Each point is reached from the start by the listed moves, each made 0, 1 or 2 times, or once backwards (-1), plus a little noise. Say if it took an odd or an even number of moves. Then give how often each move was made.
In the rows, 128 means zero.

Moves:
(1): [157 160 113 119 134 111]
(2): [ 96 155 120 127 131 127]
(3): [117 136 160 117 143 124]
Start: [131 117 112 125 117 127]
Points:
[225 152  93 108 128  93] => odd (2, -1, 0)
[174  84  86 139  98 132] => even (0, -1, -1)
[128 235  65 104 138  90] => even (2, 2, 0)
[120 183 118 101 146 104] => odd (1, 1, 1)
[184 130 136 104 135 104] => odd (1, -1, 1)

Moves:
(1): [139 121 134 116 116 114 126 134 114]
(2): [123 148 123 118 139 107 142 134 124]
(3): [108 132 149 127 130 101 135 138 131]
(4): [144 143 128 160 128 142 135 124 133]
(5): [139 122 137 146 159 139 121 126 107]
(6): [132 126 132 133 129 142 139 148 124]
(7): [112 115 122 121 115 119 134 125 108]
(8): [133 126 112 141 120 126 119 143 137]
(9): [136 103 129 122 148 105 143 117 148]
Start: [136 113 123 135 109 151 133 144 146]
Points:
[173 136 104 138 201 116 185  79 209] => even (-1, 2, -1, 1, 0, -1, -1, -1, 2)
[200  84  93 179 181 135 160 126 174] => odd (0, 1, -1, 1, 1, 0, 0, 1, 2)
[143  90 149 161 141 216  93 169  80] => even (0, -1, 0, -1, 2, 1, 0, 0, -1)
[240 130 136 237 171 238 128 150 114] => even (1, 0, -1, 2, 2, 1, -1, 0, 0)
[113 157 121 232 137 102 147 159 153] => odd (-1, 1, 2, 2, 1, -1, 1, 2, 0)
[197 118 125 181 139 114 199 199 100] => even (2, 2, 0, 2, 1, 2, 1, 1, 1)

Moves:
(1): [125 122 138 119 137 138 118 140 126 125 122 122 119 131 121]
(2): [138 128 134 129 109 114 124 128 126 124 119 117 126 122 114]
(3): [127 124 124 132 132 138 132 132 125 129 136 130 132 128 122]
(4): [132 121 143 128 133 122 126 127 118 125 128 122 120 121 125]
(5): [124 118 138 132 129 132 127 132 127 137 131 134 132 131 136]
(6): [135 118 145 140 126 110 120 129 132 123 129 127 128 133 139]
(7): [125 135 113 133 135 141 140 137 120 141 131 123 122 126 122]
(8): [134 143 115 112 118 135 130 121 115 112 109 122 126 143 120]
(9): [131 125 128 132 123 140 141 128 122 120 130 118 132 123 131]
(10): [136 146 129 123 120 119 132 118 129 122 126 118 130 136 121]
(11): [134 138 128 128 125 122 132 128 124 123 128 127 138 121 129]
(12): [143 125 132 126 126 121 139 132 125 127 127 120 124 124 118]
(13): [126 123 137 128 118 114 141 133 119 123 131 120 131 124 131]
(14): [129 124 152 134 127 118 121 124 128 114 115 138 115 128 125]
Start: [134 140 133 134 132 113 139 133 132 121 133 123 132 134 125]
Points:
[138 101 135 149 132 120 118 131 151 137 135 170 146 173 137] => even (-1, 0, 2, -1, 2, 1, -1, 1, -1, -1, -1, 1, -1, 0)
[169  93 249 144 112  82  81 140 128  55  84 106  89 127  85] => even (2, 2, 1, 1, 0, 1, -1, 0, 1, 0, 0, 0, -1, 2)
[105 176  42 142 141 189 188 138 113 158 153 125 162 158 153] => even (-1, -1, 0, -1, 1, 0, 2, 1, 1, 0, 0, -1, 0, -1)
[181 110 211 175 124  89 214 167  63 104 140  77 125  91 123] => odd (0, 0, 0, 2, 2, 1, 2, 0, 2, 0, 2, 2, 1, 1)
[127 113 213 140 126  97 119 155 119  86 110 114 121 136 151] => even (2, 0, -1, 0, 1, 1, 0, 0, 1, 0, 1, -1, 1, 1)
